Each row is a point. Each table stands for the endless flat space through its points: a line for two points, a plane for three, and so on. Write the one point that lies in both, or say that there is none.

First, 2 rows:
[[ 23 -12  -2]
 [ 17 -19   7]]
Second:
[[ 29 -14  34]
 [  5 -30  10]]
They share: [ 11 -26  16]

First (2 x 8):
[[ 52  37  12   6 -29  -7 -22  22]
 [ 17   2  17  26  16  18 -27  22]]
Second, 3 rows:
[[ 10   9  42  38  11 -10 -26  36]
 [ 41  30  25  10  28   4 -15  42]
 [ 52  23 -12  -2 -15  26 -24   8]]
They share: [ 31  16  15  18  -2   8 -25  22]

First, 2 rows:
[[ 20 -22 -11  35 -16 -27  31  45 -17 -33  -3 -11]
 [ 17 -19 -18  28  -9 -26  29  37 -13 -31   6 -13]]
Second, 3 rows:
[[  2   5   7  11  16 -39  14  22   3 -44   1  12]
 [ 26  17 -25  27  40  -7  42  50  39 -44   9  12]
 [ 16 -24 -33  23 -10 -23  29  29 -16 -24  19 -24]]
They share: [ 14 -16 -25  21  -2 -25  27  29  -9 -29  15 -15]

First:
[[ 55  39  28  25  12 -22   6  40 -35   5   4 -52 -30  20 -29   8  13 -47]
 [  4  -1  27   8  40 -10  21  30 -24 -34   1 -22   6  -2   2  -4  11 -15]
 [ 19  11  36  -7  40 -34  18  48 -39 -31  -8 -40  -6   4 -13 -16   5 -27]]
Second, 2 rows:
[[ 17   8  23  32  19 -19  26  22 -17 -41 -10 -25  12   6  12   6  23  -6]
 [ 19   9  22  40  12 -25  30  19 -14 -49 -17 -25  18   8  19   8  28   1]]
They share: [ 13   6  25  16  33  -7  18  28 -23 -25   4 -25   0   2  -2   2  13 -20]

First:
[[ 29 -10 -13  15 -14 -26  -6  33 -21 -26 -14 -30 -14  27  25  17 -21 -27
  -23  17 -19   4 -32  -5]
 [ 31 -14 -11  21 -28 -38  -6  17 -31 -12 -26 -16 -18  33  31   9 -37 -25
  -25  25 -31   6 -28   9]]
Second, 3 rows:
[[ 23 -21 -19  11 -28 -41 -18  26 -44  -8   2 -14   7  24  49  28 -24 -26
  -24  16 -35 -20 -11   2]
 [ 15 -25 -19   7 -36 -42 -22  25 -52  -1   8  -8  15  21  56  34 -18 -27
  -21  10 -35 -28  -5   2]
 [ 31 -15 -29  -3 -30 -52 -24  39 -66 -15  22 -22  31  19  62  32 -32 -21
  -31  12 -51 -32   9   0]]
They share: no point

First, 3 rows:
[[ 31   5 -21 -20  18 -11  14 -13 -46 -18  40 -15  -3  35  11  25 -31  -9
   -4 -42  18  20  19 -32]
 [ 10   3 -10  10  -7   7  22   6 -37 -13  34 -13 -20  45  13  30   0 -16
  -22 -54  23  42   1 -30]
 [ 43   3 -23 -38  34 -17   8 -21 -48 -24  40 -11   3  27   5  19 -49  -7
   10 -28  10   4  31 -28]]
Second, 3 rows:
[[ 25 -10  16  -8   0  10  35  25 -14 -35  30   4  -3  24 -12  10 -30 -34
   19  -2   5  23  14  -3]
 [  1  11 -11 -14  42  22 -13 -17 -23 -23   0  13 -30  18  -9   4 -30 -13
  -14 -20 -10 -10  17 -21]
 [ 17  -5   7 -22  26  14   5   1 -29 -17  16   3 -30  22   1   8 -14 -25
    0 -12 -10   6   9  -3]]
They share: no point

First:
[[-26 -40 -16 -16 -45 -14 -32  23  32  36 -43 -11   8 -24 -19 -24  14 -24
  -34  22   1 -13 -10 -23]
 [-36   0   4 -21  -5 -59   3 -12  27  21 -13 -56  38 -14 -29  16   4  16
  -29  32  36  12 -50  17]]
Second:
[[-35 -37 -24  -4 -40 -15 -30  -9  11  12 -23 -47  10 -45 -36 -24  21   1
  -37  22  10 -24 -24 -10]
 [-27   0  28 -40  -6 -47  -7  20  58  48 -66  -7  54   0  -5  25 -19 -24
  -43  41   8   3 -21   2]
 [-51 -21   7 -37  12 -56 -16  38  37  30 -42   8  27   0 -23  13 -19 -39
  -25  29  -1  27 -15  -4]]
They share: no point

First (2 x 24):
[[ -2 -30   5 -35   1  23  30   6 -45  23 -29 -12 -19  20   5   7  33  15
   19  19  51 -36  15  -2]
 [ -6 -24   6 -34   2  20  28   9 -41  21 -20 -14 -12  16  -1  -1  33  12
   20  16  44 -31  11  -2]]
Second:
[[-24  -4  15 -35   3  29  19   4 -36  23   6 -15  13 -12 -21 -11  41  16
   12  -6   9 -12  17   0]
 [-36   4  11 -39  19  47   9   6 -52  15   8 -13  17 -26 -27  -5  47   2
   10   0  -3 -14  13  10]
 [-40   3  15 -41  17  48   8  -3 -51  19  11  -9  25 -31 -27   0  52   9
    6  -7  -8 -12  20  11]]
They share: no point

First:
[[ 37  29   3 -13  17 -36  -8  -6   9 -36 -38 -13   5  13 -21 -31   6  46
  -11  11 -11  -5  48  -6]
 [  9   9 -17   3   5 -24   8 -38  29 -16  -2 -29   9   1 -29 -19  14  14
  -15  35   9 -29  28 -14]]
Second, 2 rows:
[[ -2  21 -25   0  13 -35  16 -40  36  -5 -14 -27  25   3 -47 -32  19   6
   -8  14  12 -36  46   0]
 [  5  17 -17  -3  12 -33  11 -38  32 -12 -13 -27  17   4 -40 -29  14  15
  -12  18   6 -32  38  -7]]
They share: no point

First (3 x 24):
[[ 37  25  -2  -4  -8   9  -8 -33 -10  13 -33   3  30  13  -2 -17   0  -6
   14 -20  -9 -26  12  -9]
 [ 29  36  -2   4   0   8   4 -34 -17  11 -26  -2  25  30   7 -20  13   1
   14 -18 -20 -13  25   0]
 [ 33  -1  16 -18   8   7  -2 -17 -18 -27 -49  23  20  -7  10   7  -4   8
   26 -34  17 -48   2 -27]]
Second, 3 rows:
[[ 56 -19 -18  21 -29   9 -18 -15 -61  -1 -37 -36  43  17  13  13  12   9
   33 -12 -33  -3  14 -18]
 [ 16  21  12  -9  11 -11  17 -40 -16  -6 -17   9  18  37  43 -17   2  14
   43 -22  -8   7   9 -13]
 [  8  25  14  13  23  13   8 -13 -35 -23 -45  14   1  25  -7 -15  24  19
   13 -40   1 -31  32  -4]]
They share: no point

First:
[[ 11 -24 -29 -18 -17 -19  24  24  35  -7 -14  19  27  42  -4  12 -26   5
  -24 -31  11 -14  47  37]
 [  7 -28 -29 -19  -9 -12  16  30  38   6 -11  12  26  41   2  12 -29  -4
  -17 -34  12 -10  46  47]
 [ 22 -22 -29 -34 -12 -30  28   9  56 -12   7  24  44  62 -19  15 -14   5
  -29 -43   3 -37  70  35]]
Second:
[[  6 -40 -24 -12 -53   4  54  -8 -14 -38 -23  23  48  34   4  35   2   0
   -7 -39  -7   2  12  55]
 [  9 -24 -13   6 -15 -25  34  36  27  -7 -20  27   7  32 -14  -6 -44  25
  -38 -23  25 -16  33  13]
 [ 12   4 -50 -12 -25 -42   8  50  38 -18 -53  25  -4  24   4   1 -48  26
  -45   5  27   2  54   7]]
They share: [  9 -20 -29  -6 -31 -21  32  26  17 -21 -32  25  17  30  -2  10 -30  17
 -30 -19  15  -4  33  25]

First:
[[ 19 -39  19  14  13  37 -22 -15 -20 -39 -30  -1  40 -11  30 -20  22  35
  -31  47   7 -23 -36 -42]
 [ 10 -33  24  14  13  34 -15  -9 -20 -34 -25   6  35  -3  28 -25  13  30
  -32  40  14 -15 -33 -35]]
Second:
[[ -9 -18  33  -1   8   9 -36  -4  -9 -31 -21  19  41  11  32 -30  -2  24
  -37  57  16  14 -34 -25]
 [ -7 -24  44  -4  -6  10 -39  -1 -11 -26 -20  27  43  21  42 -26   9  36
  -37  58   7  24 -44 -31]
 [ 13 -42  19  17  28  53   6 -16 -19 -15 -19  17  15 -11  16 -28  -4  12
  -43  17  22 -20 -18 -37]]
They share: no point

First, 4 rows:
[[ 17  21 -15 -20   8  22  -1  18  24 -18 -53  -9 -24 -11 -37 -41 -37 -49
   -4  -3 -41  -2  14  -5]
 [ 21  -5  -3  -2  18 -18   3  24  14 -34 -23 -17   6 -31 -11  -3  15 -15
   -4   1  -5  34   4 -31]
 [ 29   2 -24 -31  23 -12  -5  41   5  -2 -17 -22   8 -36 -23 -11  14 -13
    0  13   2  18  -2 -20]
 [ 29 -29 -14 -22  38 -42   4  50 -13 -17  16 -33  24 -57  -1  17  56  25
   10  23  25  43 -16 -34]]
Second (3 x 24):
[[ 16  30  -3 -21  16 -21  14   7  38 -24  -2 -33   4 -23   4 -19  28  -2
  -38  19 -12  20   1 -18]
 [ 70   6 -39  -3  25 -12 -52  31  -4  18 -83  18  22 -62 -59  -4  -8 -62
   28 -44  15  53  37 -30]
 [ 25  -8 -24 -15   1 -18 -14  63  12  -7 -29 -13  37 -15 -26  16  16 -34
  -10   7  33  25  -5 -55]]
They share: [ 31  12 -18 -15  13 -18 -10  31  20  -9 -29 -15  19 -29 -20  -4  16 -26
 -14   1   9  29   7 -33]

First (2 x 24):
[[-37   1  -7  10  -7 -24  11 -33  17 -29 -10  30 -13  -4  10  25 -23   8
   22  11 -25  26 -22 -29]
 [-29  33 -43  10  -3 -20 -25  -1  29  -5  14  14  -5 -20 -26  17 -43  -4
   38   7 -37 -10 -38 -25]]
Second:
[[-54  20 -22   5  11 -45  -7 -38  39  10 -18   0 -30 -30 -23   0 -37 -22
   51 -20 -19   9  -5 -54]
 [-38  16 -24   5   3 -31  -9 -22  29  -6  -4  12 -20 -16 -11  10 -31  -6
   37  -4 -23   5 -21 -36]]
They share: no point

First, 4 rows:
[[-23   4 -19 -22  17 -19 -36   8  28 -39  18  16  15 -15 -18 -15  22   5
   22   5 -47 -45 -22  -5]
 [  1  12 -45  10  17  -8 -34  43  19  -1  26  15  23  13 -41   1 -27 -45
   23  38  13  15  15  21]
 [-10  -5 -17 -26  -9   1 -23  37  42 -17  24  42   6  12 -43  19 -25   1
   20  34 -45 -34   0  10]
 [-25 -30 -17  -2   9  14 -80  -9  13 -41  50  29  57 -21 -13   9  45 -21
   -7  -2 -19 -23 -19   7]]
Second:
[[-32  -9 -15  13   8 -23 -31   7  13 -46  -7  24  29  -5 -14 -20  -6  -9
   50  41 -32 -39  -9 -18]
 [-20   5 -25  -3  16 -21 -31  17  21 -32   9  16  19  -5 -22 -16   0 -11
   34  25 -28 -29  -9  -4]]
They share: [-14  12 -30 -11  20 -20 -31  22  25 -25  17  12  14  -5 -26 -14   3 -12
  26  17 -26 -24  -9   3]

First, 4 rows:
[[-26 -20 -22 -20  21  21  30  -5  39  11  50  25  18   6  54  -7 -37  22
    5 -31   8  13   5  -5]
 [ 23 -11  24 -43  32 -20  -1 -12   6 -26  11  47  -2  18   8  -1  10  20
   30 -30  50  30 -35  12]
 [-17 -15  36 -61  12 -36 -11 -54 -26   2  15  25  -4  44   2 -11 -12  42
   38 -42  32  12  13 -30]
 [ -3  -5  28 -51  22 -34  -5 -40 -12 -12   5  33  -4  36  -2  -7  -6  30
   40 -32  44  26  -3 -16]]
Second, 5 rows:
[[-12 -24 -19 -37   7  17  24 -11  42 -14   3  67  39  21   6 -23   3  70
   33 -34  30  35  -8  -1]
 [  0  -6 -13 -13   9 -16   6 -14  -8  58  85  -3 -10   7  81  10 -50  18
    6  10 -42  16  45   0]
 [-32 -15 -32 -94  44 -58  -4 -32 -15 -31  25  25   0  69   8  36 -42 -31
   10 -63  64  -2 -37 -53]
 [-51 -26  -1 -17  25 -31  16 -45 -17  16  38   0  -4   2   3 -19 -63  28
    4 -48  37  43 -22 -32]
 [-44 -31 -39 -54  10 -27   0 -24  -6   3  35  27   8  39  17   6 -57  20
   17 -43  21  12 -12 -30]]
They share: no point

First:
[[ -5  23  35  14   6  -7  11   3  -2  22  21 -17  34  35 -39 -30  39  16
  -33 -41  44  -4 -11  -1]
 [ 43 -28  15 -33  -3  10 -43 -50 -33 -53 -29  19  40  42 -24  35  17  16
    9 -17  31   4  14 -39]
 [ 25  38   5   7  31 -24  -7 -48  11 -47 -31  -9  16  26  -2  11  29  22
   21  11   3  22   0 -57]
 [ 43 -46  23 -43 -15  20 -49 -42 -47 -41 -21  25  52  50 -36  33  15  10
   -3 -29  47  -4  16 -25]]
Second:
[[ 16  27   2  -7  27  -1 -14 -24   5  -9 -20 -16  42  21  -6   5  32  14
  -13  -9  40  13  -5 -35]
 [ 21   7  42  13  -3 -26   1 -39 -15 -44   0   9   7  51 -41  -5  27  24
   17 -19   0   3   5 -30]]
They share: [ 18  19  18   1  15 -11  -8 -30  -3 -23 -12  -6  28  33 -20   1  30  18
  -1 -13  24   9  -1 -33]

First:
[[-31 -24  20 -14   1  30 -29  18  29  -5  15 -33 -31  -3  -7 -14 -31 -47
   32   0   2 -34 -12 -38]
 [-39 -30  28 -11   1  33 -35  21  35  -8  23 -40 -39  -6  -5 -12 -33 -55
   37  -3   6 -39 -13 -44]]
Second (3 x 24):
[[ 14  15  17 -41 -18  24  -5   6  31  19   0 -22 -22 -31  14 -23 -24  -4
   -8  47 -25 -14 -20 -30]
 [  2  -1  15 -27   7  24 -16   1  10   6   9 -28 -15  -8   1  -5 -11 -27
   16  17 -14 -22  -5 -10]
 [-41 -30 -12  -8  -4  24 -20  27  24  -8 -14  -7 -14  22 -30 -34 -48 -40
   34 -14   7 -28 -15 -46]]
They share: [-15 -12   4 -20   1  24 -17  12  17   1  -1 -19 -15   3 -11 -18 -27 -31
  22   6  -6 -24 -10 -26]

First (4 x 24):
[[ 56   5  66 -14   0  -9 -72  19  11   6 -12 -60 -37  -7 -19  48   3   7
  -47 -62  -1 -30  17  -9]
 [ 24  18  32  22  34   7 -43  39  24  34  25 -26 -41 -23 -26  31 -24  -5
  -32 -31  12  -7   5 -26]
 [ 36 -15  26  -8  16   1 -34   9   9  10  28 -32 -23 -17 -17  16 -15   7
    1 -28   9 -10  -1  13]
 [ 46   7  47  -7  15   8 -51  26  16   8   5 -49 -31  -6 -13  41  -6  15
  -34 -48   9 -14   1  -7]]
Second, 4 rows:
[[ 23  -3  -2 -19  32 -17 -25  24  21  73  16 -27 -46  18   0  63 -16   9
   11  11 -26  -6   8  22]
 [ 36  17  40  59  71  15 -38  51  33  19  38 -16 -31 -58 -14  10  -4 -29
  -16 -60  32   0   0  -6]
 [ 22   9  29   9  16  37 -43  10  16 -19  60 -22 -18 -30 -60  -5 -39  18
  -47 -40  42  -1  -7 -39]
 [ 24   5  45  21   6  41 -37  20   8 -35  48 -28 -12 -46 -48 -23 -43  14
  -41 -50  54  -1 -19 -47]]
They share: [ 26   4  23  11  31  10 -32  28  19  24  32 -25 -31 -20 -20  22 -23   3
 -13 -25  14  -3  -3  -8]

First, 3 rows:
[[-17  13  -6  -3  23  41  11  -6  -5 -25 -16 -15  14   5  28  27   2  27
   -7  -1  28 -15  20  31]
 [-10   0 -20  -3  10  33  -1 -14   6 -35  -8 -33  21   6  20  24  -4  16
  -25  12  16  -7  23  10]
 [  4   9  15  -3  40  59 -11 -16 -21 -34 -34 -34 -21   1  25  46 -23  15
    2 -11  27 -19  43  24]]
Second:
[[-48  39 -77 -48  33  24 -11  -1  15  -7 -37  -8  38  38  27 -16 -32  30
   -4  24  27  12  38  25]
 [-36   9 -29  -6  21  54 -17 -43   9 -43  -1 -38   8 -16  -3  32  10 -24
  -40  -6  33   0 -16  55]
 [ -4 -11 -16  -4   4   9  32  15  18 -24   5 -28  33  15  27  20  12  47
  -21  14   9 -12  30  -5]]
They share: no point

First (5 x 24):
[[-17 -22   0 -33 -37  -9  13   6 -22  -1  23 -11 -31  34  -1 -20 -16 -14
  -24 -11  -8  48 -15  12]
 [-58  -7 -29  25   6 -41  27   2 -30  15 -13 -35 -50   4 -19 -25  -5 -13
  -27  16 -27  17   2 -10]
 [ -9  -4  20 -31 -29 -25   5  16 -14  37  23  19 -51  40 -13   0 -18 -12
  -24  19 -16  40 -23  10]
 [ -9  -5   4 -14 -27 -23  26   8 -26  29  17   7 -55  17 -12  10 -15   0
  -38  16 -36  22 -28   1]
 [-25 -26 -41 -27  -9 -34  33 -25  -8 -11  -1 -47   8  16  38 -50 -16 -51
  -11 -33 -15  48  17   0]]
Second, 2 rows:
[[-41  -3  -8 -18 -15 -27  31   3 -14  14   7 -18 -25  25   4 -21 -18 -24
  -30   8 -21  37  -6 -14]
 [-29 -13 -22 -12 -11 -37  29 -13 -22  12   7 -12 -39  23  -6 -27  -4 -24
  -24  -4 -19  23   4   4]]
They share: no point

First:
[[ -3  13  16 -29  22   7  10  27  -3 -15  17 -26  35  12 -23  -3 -18  35
   41 -19 -51 -23  -9  44]
 [ 18   1  16 -41  34   4   4  15 -18   3  29  13  -4  -6 -29  -6   0   5
   17   8 -18 -41 -27  11]
 [  6  10  23 -31  22  -2   6  20 -14 -10  25  -6  13  -2 -24  -7 -13  17
   25  -8 -35 -26 -13  29]]
Second (3 x 24):
[[ 23  39  32 -32 -21 -39  35   4 -39 -25  23   0 -10 -24 -13 -31 -44  16
   30  -5 -54 -11  14  23]
 [ 23  33  38 -21 -18 -31  38  20 -36 -22  40  -8  -2 -21 -13 -19 -39   7
   24   8 -56  -5  19  17]
 [ -1 -13  36 -14  45  17 -11  44  -5   1  53  -8  22   2 -29  17  10  -6
    2   9 -18 -23 -20  19]]
They share: [  8  11  30 -29  18 -10   4  17 -20 -11  29   1   4 -10 -23 -10 -14   9
  17  -6 -30 -23 -11  25]

First, 2 rows:
[[ 18 -17 -21   0 -27  14 -20  -2 -10 -20  19   1   5   7   8  10   3  30
  -10  29  22  -4   3  12]
 [  9 -11 -15  12 -45  41 -26  16   8   7  19 -17  14   1  23  25  30   9
   -1  20  16 -10 -12  30]]
Second (4 x 24):
[[ 28 -23 -36  18 -48  49 -62  15 -25 -24  42  -8  11 -19  27  46  21  57
  -32  63  15 -27 -22  36]
 [ 18   7 -11 -37 -33 -11   3  -5  10   1  12  -8  -4  16  12  16  11  -3
    3  -7  35  38  28   6]
 [ -9 -20  -5  38 -57  43 -39  -2 -11 -11   9  19  11  13   9 -23  14  33
    3   8  14 -28  -2  -3]
 [-18   1 -29  11 -75  25 -51 -11 -20 -35   0  22 -10  -2  30  -2  35  45
   -3  29   5  -4   4   6]]
They share: no point

First:
[[-35 -15  28 -21 -28  -3 -38 -38  31   8 -13  34  44  -5 -19  57  32 -28
   24  37  23 -15  -6 -12]
 [-32 -18 -14 -21   8  18 -53 -68  43 -19 -43  16  17   4 -31  24  38 -46
    9  -5  68   3 -42  24]
 [-34 -28 -10   3   8   1 -43 -54  23 -25 -32  25  14  25 -44  22  37 -28
    4  -1  59  15 -33  18]
 [-32 -12  64  17 -26 -41  -9   2  11  -5   6  45  44  29 -10  54  23 -10
   42  41  -9   5  19 -24]]
Second (4 x 24):
[[  4  -3  30  -1  -7 -33 -70 -48   1 -38  -3  -5  26  45 -36  32  57 -38
   42 -15  55  29 -15  -5]
 [-31  -4  25   1  21 -20   0 -26  36 -15 -28  67  23  16   7  31  11 -10
   53  37   2  15 -23 -13]
 [-41  29   0  26  38 -60 -34   0 -12  -5  15  22   1  20   5   6  60 -52
   18   4  35  12 -11  12]
 [ -9   9  20  10   6 -44 -66 -32  -8 -29   7  -6  17  40 -27  22  64 -48
   30 -16  55  24 -11   4]]
They share: no point

First (4 x 24):
[[-12  -5  25   6  -9  11  10 -11  -6  29  28 -13  47 -35  20   3 -33   0
    5  14  11  12  17 -28]
 [ 28  12  32  31 -27  47 -31 -26 -32   5 -22  36   8   7  13   5   5  21
  -22 -28 -17  25   8 -19]
 [  8   8  27   8 -12  38 -15 -29 -25  17   9  10  32 -14  24  10  -2  12
    2 -19 -15  26   5 -25]
 [ -1   1  54  23  24  45 -26   8 -42  51   8  -3  35  -2   1  48 -11   6
   -8  26 -31  57  16 -55]]
Second:
[[ -6  -3  19  33 -38  25 -26 -22 -11  14  -9  31  34  -8   4  15 -16  -2
  -39  25  21   5  10 -12]
 [ -6  15  29  31 -12   1  20  24 -35   8 -19  -5  32 -24   8  -7 -22  14
   25  -7  17  -1  -6 -18]
 [ 20  -8  18  50 -49  39 -33 -39 -13   3  14  31   9   0  12 -12 -43 -14
  -59  -1  37  14   4 -17]
 [ 21  -3  19  55 -49  36 -26 -31 -20  -1  12  26   7  -4  13 -16 -45 -14
  -51  -8  44  12  -5 -16]]
They share: no point

First, 5 rows:
[[-10  14   5 -10 -32 -16 -13   3 -19  18  33  17 -20  25 -11  -6  -4 -18
    7  -4  -9 -40 -20  48]
 [-22  -7  -3  -4 -26  21  28  41 -25  35  36  63 -20  26 -22 -16  -6 -13
   29  25   9 -53 -42  57]
 [-14 -23 -29   0   8  33  18  33 -15  67  10  45 -16  -2 -26   8 -56 -31
   15  -3 -33 -35 -18  39]
 [-19  35 -21 -10 -16 -63 -66 -34  30   6  42 -34  -2  29 -22  26 -24 -64
   -3 -40 -36 -21  22  18]
 [  3  30 -14 -18 -13 -40 -58 -34   3  13  16 -27  -8  10 -11  16 -35 -38
   -8 -39 -45 -13   8  24]]
Second:
[[-28   5   0 -32 -59  23  -6  -3 -35  56   3  41  49  13  10 -29 -17   7
   41   2 -39 -41 -67  65]
 [ -6  18 -15 -18 -24  -2  -9  -3  -7  23   6  32  11  24 -20  -3 -32  -8
   28  -2 -13 -22 -50  43]
 [  0 -11 -47 -13 -36 -11 -28  25 -35  41  16  27  21  32  -9  11 -27 -23
   27  -3 -22 -27 -13   8]
 [-22  29  17 -45 -34  31  -2 -33   1  35  12  35  31  16  -3 -33 -31   9
   29  15 -24 -29 -89  84]
 [-26  -4 -19  -4 -34 -19   4  30 -12  36  -3  65  18  -4 -24  -7  -6 -44
   43   2 -23 -47  -1  24]]
They share: no point

First (5 x 24):
[[-28  -2  23 -13 -42  24 -34   7   4   7  16  -9   9   5   0 -38 -39 -41
  -37 -19  24   4 -15  14]
 [-52 -23  17   0 -49  22 -56  29   3  28  54 -30  18  18 -41 -63 -90 -31
   -6 -19  49   1 -38  32]
 [ -8  38  76 -27   4  -6  20 -16  17   2  -8  27 -16 -11   7  19   8 -69
  -27  11   5 -12  -7  21]
 [-19   7  24  -5  -6  -4 -28  32   5  39  31 -15 -20  24 -28 -40 -46 -55
    4  -7  52  -6 -11  52]
 [-52 -21  23  -6 -59  31 -51  14   4  12  42 -22  27   7 -25 -54 -78 -29
  -25 -21  33   4 -37  15]]
Second (4 x 24):
[[-28  20  39 -13 -36  28 -14  -1  28  12  13   0  17  16  11 -36 -41 -18
  -43  -4  20 -29 -34  -8]
 [-18  17  41 -13 -26  11 -23  -3  17   6  13   3  15  -6  -8 -13 -26 -33
  -35  -5  16 -25 -24  13]
 [  4   2  35   4 -27 -10 -52   8  -3  12  -4  13  27 -41 -44  23 -17 -62
  -23 -12  -1 -32  -7  44]
 [-12  14  20 -37 -14  -4   1 -12  -4 -12  22  36  -6  -3  -5  -7   1 -45
  -11  13   1  23 -18  37]]
They share: [-18  15  33 -16 -29  13 -17  -2  14   6  12  12  13   1  -3 -18 -26 -33
 -31  -1  11 -16 -25  13]
